Every row gives one point. To make a cloud, some directions were put in groups of two or more. Within a group, all points are equally far from the middle, so they leave a hole (a ring in 2 directions, a hollow ball in 3). The other directions are filled evenly. Then the cloud was stretched, turned, moved and blurred a little. Count the holes, and give their numbers of directions, smallest first.
In the rows, 128 means zero.

Cloud (22 x 3):
[[143 157 150]
 [109 173  91]
 [138 147  98]
 [171 119 115]
 [141 167 125]
 [ 88  99 118]
 [ 85 123 142]
 [101 112 100]
 [ 68 156 113]
 [ 89 146 148]
 [ 94 167  66]
 [149 174 128]
 [ 99 123 127]
 [112 175  93]
 [130 172  99]
 [ 99 135  68]
 [ 97 189  80]
 [100 175 115]
 [104 178 125]
 [108 183 110]
 [109 162  56]
 [162 147 132]]
Holes: 0

Cloud, 56 rows:
[[167  82  99  77 133 141]
 [153 120  97 136 179  95]
 [149  82 159  89  99 109]
 [115 128 149  98 206 148]
 [ 95  46  84 118 157 126]
 [101 160 105 123 117 135]
 [103 101  72  83 125 148]
 [ 90  72 134  60 159 152]
 [156 151 168 154 139 146]
 [113 121 166  83 109 136]
 [128 111 108  89 105 132]
 [138 180 150 123 115 141]
 [112 130 103  51 175 122]
 [111 176 103 113 109 175]
 [176  86 125  67 136 143]
 [144 162  94 118 156 162]
 [ 92 145 128 163 109 133]
 [115 148 141  78  83 108]
 [121  86 133  60 152 147]
 [165 144 161 136 157 105]
 [149 138  61 102 133 143]
 [149 180  89  98 117  74]
 [111  89 145  94 159 167]
 [136 113 164  79 117 149]
 [162 144 145  56 192 147]
 [109 131 165  86 115 130]
 [157 193 119 100 101  92]
 [118 124 127  80 202 113]
 [ 90  78 102 170 124 129]
 [ 74 101 120 181 137 151]
 [126 135 112 129  43 102]
 [104 104  96 136 170 157]
 [107 105  79 124 103  90]
 [152  91 125 106 143 177]
 [164  92 114 111 119  95]
 [157 183  67 109 100 174]
 [ 52 130  69 126 121 152]
 [ 83 170 110 145 125 150]
 [173 106 144  89 120  84]
 [ 78 134  67 128 157 138]
 [156 171 152 116  94 113]
 [ 92 200 132 128 162 154]
 [149  80 135 111  89 130]
 [163 113  97 114 127 121]
 [198 122  77 127 139 129]
 [133 140 116 129 119  84]
 [107 171  74 125 168 105]
 [ 77  69 109 116 158 110]
 [ 87  45  63 122 169 132]
 [143 131 139 138 120 116]
 [130  75 138 129  89 105]
 [ 96 156  86 128 102 179]
 [ 80 162 157  89 135 104]
 [ 83  83  89 122 138 156]
 [ 90  67 101 112 144 118]
 [ 75 115  89 107 103  95]]
Holes: 0

Cloud (72 x 8):
[[128 167  57 158 136 114 138 102]
 [104 169 134 170  94 161 136 169]
 [141 145 157 163  88  71 138 129]
 [141 175  98  95 158 138 154  85]
 [ 93  97 120 118 185 150 184  96]
 [115 123 155 107 129 185 112 128]
 [123 126 100  89 171 144 188 116]
 [120 105 172 121 166 137 119 125]
 [110 134  97 168 154 198 130 154]
 [158 136  90  94 110 124 175  90]
 [ 91 129 108 156  97 171 189 114]
 [108  67  85 140 109 148 173 153]
 [ 64 122 105 131 112 119 132 202]
 [ 89  81 130 140 129 177 169 178]
 [188 107 124 115 118 133  78 161]
 [172 139  73 192 136 101 154 110]
 [168 123 166 102 130 158 103 127]
 [101 100  97 135 178 100 180 183]
 [100 118 129 144 166 175 197 109]
 [ 97 105 117 170 184 117 107 134]
 [108 148  71 124 129 145  97 163]
 [159 120  99  95  96 110 109  64]
 [196 135 118 165 156 157 162  96]
 [ 84 128 101 152 188 151 204 146]
 [113  67 120 161 117 165 117 187]
 [114  80  82 143 186 105 138 104]
 [101 155 138 129 121 147 157 192]
 [144 121 156 171 144 106 173 139]
 [182 137 135 114  57 151 133 122]
 [174 103 138  90 131 114 135 150]
 [ 87 129 108 188 148 159 158  76]
 [ 88 150 117 135 144 157 189 163]
 [100  93 116 198  88 156 114 176]
 [150 150 134 130  97 106 181 143]
 [204 133  92 172  86  96 111 121]
 [136 110 149 127 175  91 155 137]
 [134 114 124  87  85 100 133 167]
 [153 100 140 158  88 151  72 159]
 [175 130 157 134 160 162 112 139]
 [ 97 158 154 147  80 133 156 157]
 [170 147  93 107  74 141 154  84]
 [ 85 119 156 134 156 119 168 106]
 [124  70  76 156 179 177 161 134]
 [158 143  55 177 123 162 152 110]
 [147 146  93 112  68  81  91 117]
 [103 176 114 153  60 117 137 125]
 [127 151 156  97  67 136 132 126]
 [112 129  94 139 127 109 199 162]
 [142 153 121 184 160  88 119 126]
 [144 157 180 130 115 150 141 105]
 [156 144  93  90  65 133 112  96]
 [ 74  90  91 140 167 168 202 128]
 [118  96 165 138 164 160 144 106]
 [158 123 159 154  75 131 104  62]
 [ 84 144 109 170 126 168 103 152]
 [ 98  92 107 129 216 145 126 138]
 [194 137 152 162 116 100 144  82]
 [ 95 133 112  91 198 136 154 156]
 [169 134 147 121  76 168 122 156]
 [115 159  94 119 134 176 106 113]
 [156 137  99 207 117 105 108 105]
 [149 152  93 144 186 180 150 144]
 [179 148  87 118 136  72  98 115]
 [ 94 142 140 152  77 125 161 178]
 [ 51 102 134 168 144 108 138 161]
 [ 99 113  99 109 160 122 154 211]
 [ 92  91 157 140 167 126 110 171]
 [100 118 150 195 125 135 131 192]
 [105 106 170 145 136 131 145  88]
 [154 107  60 171 164  99 147 138]
 [116  79 102 116  73 108 118 150]
 [109 109 138 137 187 123 127  88]]
Holes: 1 (8)
